Each point is reached from the start by the listed moves, each made once or not at all, plus a little noise. Is the number of moves made odd or even? Then give how often each move was made.
In the rows, zero is written as 128.

Moves:
(1): [173 182  60 148]
(2): [ 94 137 149 177]
Start: [134 111 132 165]
Points:
[180 170  65 186] => odd (1, 0)
[ 95 118 156 217] => odd (0, 1)

Moves:
(1): [149 117 159 135 100 114 133]
(2): [110 161 150 164 153 175 104]
(3): [121 166 139  91 131  89 123]
(4): [142 127 163 124 122 149 165]
(5): [125 162 104 140 142 149 128]
(6): [123 142 132  75  94 136 121]
Start: [139 138 130 121 101 120 132]
Points:
[128 249 175  89  80 144 100] => odd (1, 1, 1, 0, 1, 1)
[166 164 210  87  71  88 170] => odd (1, 0, 1, 1, 0, 0)
[147 178 176  82  99 101 166] => even (0, 0, 1, 1, 0, 0)

Moves:
(1): [138 138 132 154 179 166 127 136 124 145 151 114 120 130]
(2): [139 129 119 122 140 114 137 137 123 111 115 105 101 144]
(3): [138 133 166 106 114 157 146 115 165 127 118  87 150 128]
(4): [142 122 173 122 129 151 168 117  60 103 118 135 129 128]
(5): [133 121  96 142 110 104 158 129 142 115 133  60 111 122]
(6): [127 138 107 136 145 133 158 139 134 134 141 151 165 129]
(7): [146 143 120 114  98  96 135 117 129 103 138 140 139 144]
(8): [117  99 150 126 134 106 107 113 125 146 115 125 119 111]
(9): [107 167 142 132 135 100 111 139 112  96 120 155 120 127]
(10): [146 169 143 120 142 154 143 153 111 139 131 106 122 150]
(11): [118 133 151  94 154 146  73 125  90 125 141 153 115 107]
Start: [132 146 107 129 161  87 120 113 114 107 106 135  99 131]
Points:
[153 181 154 108 249 158 142 129 105 144 133  36 109 110] => odd (1, 0, 1, 0, 1, 1, 0, 1, 0, 1, 1)
[144 194 130 123 148  55 181 112  39  27 110 201 138 146] => even (0, 0, 0, 1, 0, 1, 1, 0, 1, 0, 0)
[159 152  85 123 159  83 208 118 162  81 105  24 114 144] => even (0, 1, 1, 0, 1, 1, 0, 0, 0, 0, 0)
[188 156 176  77 124  86 193  89  79  37  86  96 108 160] => even (0, 1, 1, 1, 0, 0, 1, 0, 0, 0, 0)
[163 163 118 135 249 130 175 127  21  71 136  80  74 125] => even (1, 1, 0, 1, 1, 1, 0, 0, 0, 0, 1)
[195 161 139 103 144  44 201 109  37  60  81  32  54 162] => even (0, 1, 0, 1, 1, 0, 1, 1, 0, 1, 0)
[150 232 185  56 200  70 103 132  80  57 103 133 109 145] => even (0, 1, 1, 0, 0, 1, 1, 1, 1, 1, 1)

Moves:
(1): [143 142 120 113 136 105 158 129 132 113 115 131 123 123 151 128 122 133
 129]
(2): [147 140 140 127 148 156 107 143 151 114 125 121 115 109 123 125 134 135
 139]
(3): [119  95 136 111 123 127 127 130 114 132 147 106 127 122 132 127 170 118
 113]
(4): [ 90 131 131  95 135 140 134 115 141 112 133 139 126 124 123 121 136 122
 120]
(5): [111 137 142 113 131 110 114 132 150 129 146 124 112 127 122 135 136 120
 136]
(6): [ 86 124 142 134 118 134 140 149 122 139 135 131 114 134 121 117 134 142
 139]
(7): [127 142 143 126 128 125 118 137 135 128 129 111 140 124 133 121 131 129
 114]
(8): [130 134 128 139 165 131 146 122 125 124 141 124 139 125 118 126 119 113
 112]
(9): [124 118 140 140 116 139 139 134 138 141 126 118 114 141 119 113 124 134
 126]
(10): [128 125 129 130 124 140 137 125 127 118 127 129 137 115 127 142 122 128
 141]
(11): [106 130 112 136 117 121 149 144 129 128 130 118 138 148 129 132 128 128
 134]
(12): [114 147 126 148 161 139 141 104 139 119 123 117 131 115 148 117 126 127
 140]
(13): [127 144 139 130 135 135 137 127 134 134 119 117 118 126 117 138 137 128
 113]
(14): [141 123 128 113 142 118 137 131 132 123 124 134 122 109 122 105 126 122
 113]
(15): [122 107 127 148 122 114 144 143 128 112 103 111 112 140 125 111 124 129
 121]
(16): [130 125 134 133 133 121 124 120 140 127 129 149 135 144 104 127 116 157
 118]
(17): [126 143 119 151 130 127 138 119 120 126 150 111 122 118 125 128 122 119
 103]
(18): [128 100 125 129 134 142 140 137 134 135 130 132 122 128 131 128 126 131
 118]
Start: [118 122 130 132 134 133 139 133 138 135 124 118 153 130 133 124 129 123
 128]
Points:
[131 175 180 146 217 141 185 137 234 118 134  73 103  86 118  81 122 150
  69] => odd (1, 1, 0, 0, 1, 0, 1, 0, 1, 0, 0, 1, 1, 1, 0, 1, 1, 1)
[100 130 144  99 203 161 217 173 207 104 125  96 140 108 126  71 127 117
  83] => odd (1, 1, 0, 1, 0, 0, 1, 1, 1, 0, 1, 0, 0, 1, 0, 0, 0, 1)
[ 81 115 150 126 237 151 249  93 181 113 154  91 128 100 116  73 144 121
  24] => odd (1, 0, 1, 1, 0, 0, 0, 1, 1, 0, 0, 1, 1, 1, 0, 1, 1, 1)
[103  66 140 140 187 103 185 152 144 119 167  64 117 107 113  90 157  75
  49] => odd (0, 0, 1, 0, 1, 0, 0, 1, 0, 0, 0, 0, 0, 1, 1, 0, 1, 1)
[ 33 116 176 172 218 208 216 152 203 112 105  75  94 117 103  68 135 130
 105] => odd (0, 1, 0, 1, 0, 1, 0, 1, 1, 0, 0, 1, 1, 0, 1, 0, 0, 1)
[ 74 136 198  93 205 127 181 142 236  80 108  60  92 100 113  57 174 138
  73] => even (1, 1, 1, 1, 1, 0, 1, 0, 1, 0, 0, 1, 1, 1, 1, 1, 0, 0)

Moves:
(1): [113 135 115 140 140 130 121 126 124 110 138 121 133 127 122 127 121 129
 128 135 104 125 129 122]
(2): [118 116 139 123 144 152 140 103 136 133 142 133 118 140 122 144 135 122
 151 141 129 115 123 125]
(3): [131 124 129 130 132 133 133 138 143 129 122 126 119 123 119 121 120 125
 135 133 121 135 128 135]
(4): [129 117 134 130 127 111 129 136 111 142 125 154 127 123 100 112 129 133
 115 130 139 139 113 113]
(5): [116 137 127 109 133 142 149 103 134 126 110 145 129 129 135 130 141 125
 133 124 114 128 127 139]
(6): [147 137 136 126 122 138 136 139 117 131 138 136 136 134 122 123 124 137
 117 121 114 134 137 125]
(7): [122 130 113 131 127 133 121 113 149 126 133 122 140 131 133 131 122 129
 118 130 127 128 134 128]
(8): [133 124 139 135 144 133 140 128 120 132 137 123 127 140 142 128 136 126
 132 133 130 128 123 135]
(9): [124 135 123 140 125 139 129 136 137 123 130 140 132 134 131 124 137 123
 109 134 129 134 125 116]
(10): [143 125 126 116 121 110 123 137 120 129 126 127 133 122 115 114 129 146
 123 126 138 137 119 122]
(11): [129 143 121 131 132 132 122 125 124 135 126 124 139 129 123 125 133 135
 129 118 130 131 125 127]
(12): [135 132 131 127 132 141 134 122 135 138 138 147 135 137 134 124 142 120
 136 121 125 134 113 128]
(13): [128 144 125 134 150 138 124 120 115 124 133 139 142 122 134 126 153 118
 120 128 113 151 136 142]
(14): [135 111 141 141 154 134 109 114 131 135 144 130 126 141 140 128 134 129
 123 143 136 125 121 109]
(15): [113 124 140 127 114 134 125 134 140 128 119 141 137 107 120 122 125 135
 126 125 126 130 120 128]
(16): [137 140 132 119 134 108 124 140 118 127 129 103 130 115 132 132 123 122
 137 137 133 109 130 143]
(17): [129 129 133 112 122 130 133 123 123 146 127 135 126 125 125 129 127 123
 141 137 121 128 124 127]
(18): [123 137 125 108 136 121 121 131 122 133 132 120 122 132 125 124 126 124
 131 128 120 130 133 137]
(19): [130 136 121 129 125 133 132 127 128 131 130 130 116 125 135 131 129 130
 123 127 124 127 130 136]
(20): [147 137 134 121 133 126 130 125 128 131 128 102 119 123 146 124 125 113
 124 126 133 134 128 140]
(21): [125 125 128 130 144 120 127 116 113 120 132 122 133 130 128 117 126 129
 149 128 141 126 137 126]
(22): [117 127 124 133 119 130 119 115 119 109 126 123 133 136 127 127 139 128
 119 127 124 110 134 135]
(23): [125 116 114 119 118 142 137 136 136 128 121 137 132 120 126 124 116 125
 128 119 122 125 130 127]
(24): [129 119 126 121 133 110 143 145 134 137 126 107 112 124 125 119 122 122
 140 123 122 121 143 124]
Start: [114 127 112 125 120 124 134 115 139 126 123 140 132 142 143 122 130 127
 109 126 111 129 137 122]
Points:
[116 117 122  83 137 197 225  84 158 157 130 173 108 168 146 115 154 103
 159 123  50 106 139 151] => odd (0, 1, 1, 0, 1, 1, 0, 1, 0, 0, 0, 1, 0, 0, 0, 0, 1, 0, 1, 0, 0, 1, 1, 1)
[148 153 100 143 155 125 125 141 132 125 159 118 139 154 131  81 148 136
  95 133  78 116 135 112] => even (1, 0, 1, 0, 0, 1, 0, 0, 1, 1, 1, 1, 0, 1, 0, 1, 0, 0, 1, 0, 0, 1, 0, 1)
[111 168 118 126 237 188 142   7  97 132 186 163 160 195 164  94 200 106
 110 137  66 145 132 142] => even (1, 1, 0, 1, 1, 1, 1, 1, 0, 0, 1, 1, 1, 1, 0, 0, 0, 1, 1, 1, 1, 1, 0, 0)
